Each row is a point. Each copy is the shape, with its points in the same order, turned, moved and blurred by noise. Say if it was mirrored as well.

Shape (8 x 3):
[[-22 -14 -26]
 [-18   0 -24]
 [  5  35 -23]
 [ 47  23  16]
 [ 28 -42  31]
 [  1   7 -30]
 [  8 -40  23]
 [-35  30  19]]
Copy 1 (8 x 3):
[[-35  -4 -17]
 [-22   6 -18]
 [-14  34   6]
 [ 12  18  57]
 [-11 -54  37]
 [-28  15   6]
 [-13 -48  20]
 [ 23   9 -29]]
Copy 1 is: mirrored
Copy 2 (8 x 3):
[[-17 -16 -29]
 [-21 -14 -14]
 [-17 -24  26]
 [ 34  -3  39]
 [ 57  11 -28]
 [-14 -29  -4]
 [ 35  14 -30]
 [-30  31  13]]
Copy 2 is: mirrored
Copy 3 (8 x 3):
[[-23 -29 -26]
 [-21 -17 -23]
 [  5  17 -16]
 [ 28   9  36]
 [  0 -53  48]
 [  2 -11 -22]
 [-17 -50  36]
 [-46  19   8]]
Copy 3 is: only turned
Copy 4 (8 x 3):
[[-19 -13 -33]
 [-21   0 -31]
 [-10  43 -24]
 [ 36  40  12]
 [ 39 -31  16]
 [ -6  14 -35]
 [ 20 -35   8]
 [-42  17  17]]
Copy 4 is: only turned

Shape (9 x 4):
[[ -9  16  31  17]
 [ 17  13  19  13]
 [ 12  -8   3   9]
 [ 12   5  15 -26]
 [-12   9  17  11]
 [ 13   1  -9  16]
 [-16   5 -51 -13]
 [-41 -15  -7  13]
 [  2 -40 -31 -18]]
Copy 1 (9 x 4):
[[-18  -5 -13 -33]
 [ 14  -2 -15 -19]
 [  4   7  -8   2]
 [  7  24  16 -15]
 [-17   4 -15 -19]
 [  7   4 -21   7]
 [-14  60 -19  23]
 [-49  11 -13   9]
 [ -6  31  13  49]]
Copy 1 is: mirrored
Copy 2 (9 x 4):
[[ -9  13  42  20]
 [ 16  10  37   7]
 [ 14  -6  14   4]
 [  0   3  29 -29]
 [-11  10  27  15]
 [ 20   4   6  12]
 [ -5  22 -40  -9]
 [-31  -7  -8  25]
 [  4 -30 -29 -19]]
Copy 2 is: only turned

Shape (10 x 6):
[[-11  21 -11   5  -3  21]
 [  3   6  -2  16   0  19]
 [ 12  11 -12   9   7  15]
 [ 19   9   9 -22 -16  13]
 [  5   2  16  -7 -19  -6]
 [-10 -29 -43  28  12  28]
 [ 20 -30   6 -34  17 -11]
 [ 12  -6  13  -1  -5  15]
 [ 15  -9 -10  -6  21  -9]
 [ 11   3 -10  12 -21  10]]
Copy 1 (10 x 6):
[[ -8  20 -19  -9  -5  19]
 [  1  14  -7  11   3  13]
 [ 14   8 -12   0   9  15]
 [ 18   4  17 -10 -21  12]
 [  5  14  21  -5 -16  -9]
 [-24 -25 -35  27  20  10]
 [ 15 -34  29 -18  15  -7]
 [  7   3  17   8  -3  11]
 [ 14 -12   1  -9  21  -8]
 [  5  10  -9  15 -18   1]]
Copy 1 is: only turned
Copy 2 (10 x 6):
[[ -9 -12   3  27  -2  22]
 [ -3 -24   4  25   8   1]
 [  3 -21  -2  18  15  12]
 [-23  -7  -7 -12   8   5]
 [-10   2   0  -5  -3 -11]
 [ 35 -60  13  27 -15  12]
 [ 19 -11  23 -42  17  -6]
 [-10 -20   8   0   8  -8]
 [ 28 -12  10  -6  19   3]
 [ -4 -22 -15  12  -6  -2]]
Copy 2 is: mirrored
Copy 3 (10 x 6):
[[-10   8  -8  14  22  34]
 [  9   3  -6  12  27  20]
 [ 12   0 -11  18  12  24]
 [ 11  13  11 -12  -5  28]
 [  3  12  14  -9   2   5]
 [  7 -29 -56   6  32  13]
 [ 18 -34  14 -12 -25  -2]
 [ 18  -2   5  -5  14  15]
 [ 11 -23  -6  18  -7   3]
 [  8  18 -16  -2  14  12]]
Copy 3 is: mirrored
Copy 4 (10 x 6):
[[-18  14  -7  -3  -1  23]
 [  2   6  -5   3  10  24]
 [  4  11 -11  -9  11  16]
 [ 11  -8  14 -22 -18  15]
 [ 10  -6  19   4 -16   5]
 [-17 -21 -42  11  41  18]
 [ 14 -30  24 -24  20 -22]
 [ 11 -10  12  -5   5  20]
 [  9  -3   1 -12  23 -14]
 [ 10  -5 -14   6  -9  17]]
Copy 4 is: only turned

Shape (11 x 8):
[[  6 -22  35  24 -18  -2  40  32]
 [  0   6 -27  -8  -5  11  31 -18]
 [ 28 -24   8  27  12  19 -23  27]
 [-28  41 -28 -10  16 -19 -11  24]
 [  5 -53  14   6 -22  21   4  32]
 [-45  28 -26  -5  -4 -41 -15 -29]
 [ 16 -27  32  18  13 -15  29   8]
 [ 44   2 -29 -10 -21 -30 -53  42]
 [ 34 -32  50 -20 -17  22   0  20]
 [-37  15 -33 -33  23  -7  20 -18]
 [-18   0 -36 -24  15 -50 -11   8]]
Copy 1 (11 x 8):
[[ 17 -10  36  50 -21 -25  25 -13]
 [ 18  14  -7 -10 -21 -15  10 -39]
 [ -8 -14  20  42  -6  15 -37 -13]
 [-28  49 -23 -10   3 -38 -12   6]
 [  0 -41  30  35 -47 -12 -10 -27]
 [-36  24 -57 -11  -1 -20  38   7]
 [ 17 -24  28  40   9 -12  29 -18]
 [  7 -12 -37  31 -20 -21 -53  42]
 [ 20 -45  49   6 -24   5  -9  11]
 [-23  20 -24 -35   1 -45  18 -31]
 [-21  -8 -45  -3  13 -55   1   3]]
Copy 1 is: mirrored
Copy 2 (11 x 8):
[[-17 -37  -8  39  19  24  50  36]
 [  6  -1 -40 -10  10  33  24 -21]
 [ 25 -27  21  -3  -8   3   6  34]
 [-24  40 -44 -32 -16   1  21  27]
 [  0 -55  -9   9  19  22  -6  37]
 [-34  36 -49 -16 -24 -31   6 -26]
 [ -5 -35  10  13  17   0  45  10]
 [ 42  11 -40  -9   7 -46 -13  53]
 [  6 -26  25  21  57  22  -1  32]
 [-37  22 -45 -48   8  13  23 -24]
 [-16   8 -53 -46   5 -38  16   7]]
Copy 2 is: mirrored
